Each row of a before or after table is a point. One or more steps were done to the points. Then noise was added and the rows were shuffled. The steps act on columns, c1 being the first. Name the steps. A step turns or swaps two columns, mirrors them in a line or flattens them onto one, adds a multiple of one to another, or multiplies or shifts one. Angles are multiples of 10 degrees, from the lower column toward the higher: turns from -170 to 170, lines from 10 to 170 but not 90. Use the fewest steps. Two steps may share a column if one is a turn and the other turns, adds or multiplies; they go together, in the order done. Otherwise the lowest column goes first.
In the rows, 128 means zero.

Before, 8 rows:
[[ 80  59]
 [130 144]
 [108  87]
 [170 150]
 [189 153]
 [ 77  82]
 [183 132]
 [140 135]]
After:
[[149 187]
 [ 79  81]
 [ 61  75]
 [149 165]
 [144 125]
 [ 81 112]
 [133 139]
 [135 186]]
Steps: swap c1 and c2

Before (12 x 4):
[[122 156 143 133]
 [124 132  83 122]
 [125 141 137 138]
 [107 122 123 179]
 [131 153 130 135]
 [ 89 134 130 181]
 [156 101 101 111]
 [136 140  80 140]
 [164 127  88 148]
 [169 158 158 131]
 [105 139 159 143]
 [176  98 143  86]]
After:
[[139 158 161 189]
 [157 109 116  84]
 [144 146  61 163]
 [121 114 206 104]
 [155 108  30 150]
 [113 108 137 127]
 [129  91 205 162]
 [132 106   8 127]
 [120 132  17 131]
 [147 109 133  71]
 [116 107 164 119]
 [126 113 151 123]]
Steps: turn c1 and c4 by 120 degrees; turn c1 and c2 by 140 degrees; multiply c3 by 2.5

Before:
[[ 88  97 152 119 125 141]
 [133 174 165 154 103 169]
 [ 88 139  65  63 112  90]
 [165  56 123 147 108 155]
 [129 117 122 113  61  99]
 [ 88 105 165 105  27 103]
 [ 65  67 154 155  85  91]
 [109 152 165 122 141 105]
 [130 169 146 126  66 102]
 [160  95 138 161 106 189]
 [102 141 158 127  21 190]
 [ 94  84  98 168 134  98]
 [127 173  88  87  50  99]
 [128 164  95 138  55 185]]
After:
[[162 117 125 113  64 105]
 [100 156 148 124 129 106]
 [169  58 138 152 127 155]
 [149 141 145 122  12 196]
 [ 88  98 144 120  99 141]
 [104  82  83 173 129  93]
 [160  99 151 169 121 192]
 [134 170 164 154 101 176]
 [161 168 149 132  80 102]
 [ 88  64 130 160  61  94]
 [134 103 153 101  15 104]
 [125 137  51  67 108  88]
 [173 159 103 135  70 189]
 [181 171  83  84  64 107]]
Steps: turn c1 and c3 by 20 degrees; turn c1 and c5 by 30 degrees

Before, 9 rows:
[[ 60  76 116  90 104 129 115 113]
 [113 111  50 139 177 188 159 131]
 [122 161 119  79 194  78 103 193]
 [129 173  91 170 105 201 149 133]
 [128  95 148 117 144 173 208 145]
 [150 139  90 112 179 172 106 226]
 [ 58 119 157  98 168 108 130 176]
 [118 144 157 172 119  96 101 162]
 [ 86 159  74 177  74 100 120 155]]
After (9 x 8):
[[144 158  75 171 162 196 124 116]
 [205 119 161 117 119 170 130 160]
 [117  72 136  87  44 133  61 149]
 [156  90  64 134 199 188 110 161]
 [101 192 111  76 122  68 127 160]
 [110 193  86 113 148 170 145 210]
 [ 95 167 146 169 184 103 113 138]
 [127 158 159  93 117 102  59 165]
 [117 148  67 177 150 102  84 132]]
Steps: swap c1 and c7; turn c2 and c3 by -20 degrees; turn c2 and c8 by -40 degrees; add 1.5 times c4 to c5

Before (10 x 11):
[[136 101  80 206 178  86  84 157 133 130 126]
 [ 61  85  84 139 103 121 137  87  85  91  83]
 [ 99 100 154 149 109  21 153 169 135  81 188]
 [ 58 112  58 127 138 126 109 132 116 107 110]
 [134 127 152 192 149 116  87 105 156 141 147]
 [107 142  80 146 125  97 139 109  97  97 120]
 [101 103 149 153  89  55 156 180 110 141 175]
 [156  86 108 168 137 138 115 159 142 121 150]
 [ 88 109 116 101 137  94 122  98  86 106  91]
 [ 80 143 133 145 139 116 161 119 108  79  63]]
After (10 x 11):
[[ 88 140 105 147 137  75 162  80 107 106  65]
 [ 98  98 122 151 110 197 158 118 131  65 188]
 [ 55 115 163 122 138   3 108 119 108 115 112]
 [100 112 114 154  85 166 154 170 101  98 170]
 [155  88 157 170 137 146 112 146 143  97 152]
 [102 142 173 145 125 115 141  93 101 124 121]
 [134 101 192 208 177 158  86 150 135 109 124]
 [128 128 106 192 153 161  87 117 154 152 149]
 [ 59  85 140 140 103  23 134  80  90 138  83]
 [ 85 109 129 101 133  96 124  96  87 135  89]]
Steps: add -1.5 times c1 to c6; turn c3 and c6 by 160 degrees; turn c8 and c10 by -50 degrees

Before:
[[113 101 155 144 142 152 152 122 177  95 123 105]
 [140  87  74 143 129 130 131 149 128 162  71 164]
 [144 185 127 134 127 192 160 139  82 116 118 131]
 [124 101 156 129  86 128 160 162 153 232 141  73]
 [130 108  79 139 116 112 124 132 119  93  97  17]
 [129  88 144 146 119 139  40 141 166 105 142 151]
 [135 249 127 155  55 105 157 138 151 100 155 166]
 [105 129 123 131 120 109 139 183 118  94  86 154]
 [ 99 101 156 166 147 127 154 128 159 107 158 158]
 [133  98 153 139 138 127 106 106  63 118 118  36]
 [113  97 152 107 115 119 163 113 156 111 110 137]
 [121 110  93 108 141 138  43 142 138 108 171 154]
 [198 101 119 132 145 165 168 158 155 108 152 168]
 [101 104  98 146  22 128 150 146 170 100 160 151]]
After, 14 rows:
[[124 125 171 137 142 151  40  75 127 108 168 148]
 [197 131 123 166 145  61 154  85 134 107 150  91]
 [142 128 118 134 129 171 155 120 130 110 115 114]
 [104 146 154 139  22 168 144  82 138 135 158  95]
 [138 111 125 144 131 111 121 101 107 165  71  93]
 [128 196 137 141  52  89 143 107 202 120 154  83]
 [112 141 108 110 143 175 157 151 143  87 120 124]
 [130  85 115  50 133 117 134 164  78 116 117 181]
 [130 131 118 110 119 137  38 125 131 106 147 119]
 [107 121  78 146 124 146 127 107 123  99  82 109]
 [117 131 114 155 116 143 153 169 129 115 111 136]
 [130 113 148  47 119 112 158 107 111 101  91 189]
 [101 137 123 131 147 174 145 138 130  98 154  73]
 [128 131  93  94  87 137 177 112 129 241 141 158]]
Steps: add -1.5 times c1 to c6; flatten c2 and c9 onto the line at 50 degrees; add -0.7 times c11 to c3; turn c3 and c8 by 140 degrees; turn c7 and c12 by 20 degrees; turn c4 and c12 by -130 degrees; add -0.3 times c5 to c10

Before:
[[  7 129 145 122 109 115 124 149 107 154 127 247 111 121]
 [163 133 102 138 148  99  69 144 119 127 136 101 135 150]
 [ 70 111 110 134 135 127 129  93 128 155  61  78 126 131]
 [139 101 126 137 147 134 144 139 100 160 124 112 102 143]
 [142 119 106 131 131  55 130 107 154 130 115  95 124 151]
 [155 111 162 136 156 107  56  35 139  87 126  79 119 135]
 [ 92 102 143 141 114 123 124 130 128 158 138  79 115 115]
 [154 119 104  98 142 141 133 142 121 141 129  95 188 174]]
After (8 x 14):
[[ 55 119 131 117 129 144 117 103 150 132 133 170 128 155]
 [ 94 130 139 128 149 161  79 138  99 131 112 163 126 147]
 [140 120 129 148 141 152 116 141 120 138 149 171 131 180]
 [130 100  93 133 114  91  74 132 112 159 113 161 131 118]
 [126 109 119  71 131  70  91  89 108 152 164 177 129 132]
 [139 101 122 120 150 135 106 141  88 157 124 142 126 141]
 [114 126 172 131 105   6  94 153  91 152 135  18 125 121]
 [108 111  70 118 156 155 112  38 132  86 125 150 124 133]]
Steps: swap c1 and c6; turn c3 and c12 by -150 degrees; turn c4 and c11 by -130 degrees; add -1.5 times c10 to c7; turn c7 and c9 by 20 degrees; multiply c13 by 0

Before (14 x 20):
[[140 156 146 150 120 126 133 161 148  94 130 149 112 145 121 149 157 136
  134 115]
 [108 144 127 142 132 167 137 103 148  88 131 140 117 137 136 100 122 150
  126 122]
 [129 155 108 142 155 152 143  90 110 156 161  65 165 143 109 135 134 128
  119 104]
 [127 120 138 139 145  95 126 104 146 124 123 142 146 133  87 114  96 102
  178 132]
 [144 166 102 118 120 124 144 133 135 160 130  92 124 117 160  96  98  88
  131 121]
 [111 125 166  97 109 110 134 109 109 121 111 132 108  98 140 158 104 162
  127 128]
 [141 108 107  88 147 135 138  80 140 109 129 100 120 137 121 164 112 100
  113 145]
 [161 108 122 154 149 146 129 116 145 118 106 111 134 148 113 163 101 129
   97  89]
 [105 157 114 143 153 157 190 111 140 127 180 170 125 108 141 122 104 133
  104 176]
 [129 108 135  90 144 147 132 107 146 165 127 144  74  97 152 150  94 150
  151 119]
 [111 167 116 118 131 151 150 101 158 105 131 109 117  97 116 145 130 117
  125  97]
 [111 121 153 116 129 124 137 129  69 112 145 190 100 147  77 146 105 142
  110  88]
 [ 88 102 124 143 125 157 155  89  89 104 113 109  97 149 118 114 122  99
  120 122]
 [108 133 163 129  85 145 153 125 178 132 121 125  87 136 145  95 126 104
  114 141]]
After (14 x 20):
[[ 91 137 127 198 123 161 154 105  92 106 148 109  99 102 122 116 123 102
  122 134]
 [127 137 137 203 138  95 129 106 145 123 143 126 145 142  85 141  91 102
  142  82]
 [133 129 136 150 146 151 133 122 148 162 108 162  72 152 156  96  91 151
  122 100]
 [141 146 101 147 150 133 137 103 141 105  95 108 116 100 123  85 113 103
  139 149]
 [107 139 167 158 111 105 138 118 111 118 110 192 112 141 141  53 103 160
  129 127]
 [105 133 166 187  87 141 156 126 175 133 164 157  89 123 145 156 129 102
  141 141]
 [105 138 122 199 133 165 135 100 148  88 152 119 116 139 136 173 124 155
  121 127]
 [128 153 104 198 155 154 143  83 110 156 101 118 166  65 106 191 132 130
  107 125]
 [107 145 117 178 133 150 150  92 156 108 109 156 116 123 117 114 127 119
   94 121]
 [161 131 121 212 150 149 129 128 146 116 110 110 131 102 115  42 102 129
   88 150]
 [139 137 103 173 122 124 144 116 131 161 153 122 117 100 160 171  95  90
  123 124]
 [144 118 145 210 118 127 134 141 145  94 111 124 113 144 126 106 157 135
  115 118]
 [107 126 154 176 129 125 132 136  64 113 101 118 101 182  78 143 105 142
   87 136]
 [104 139 109 206 148 158 194 103 143 126 107 120 128 179 139 245 106 135
  173 160]]
Steps: flatten c2 and c8 onto the line at 120 degrees; turn c12 and c14 by 110 degrees; add 1 times c3 to c12; shift c4 by 60; turn c11 and c16 by 120 degrees; multiply c16 by 2.5; turn c19 and c20 by -80 degrees
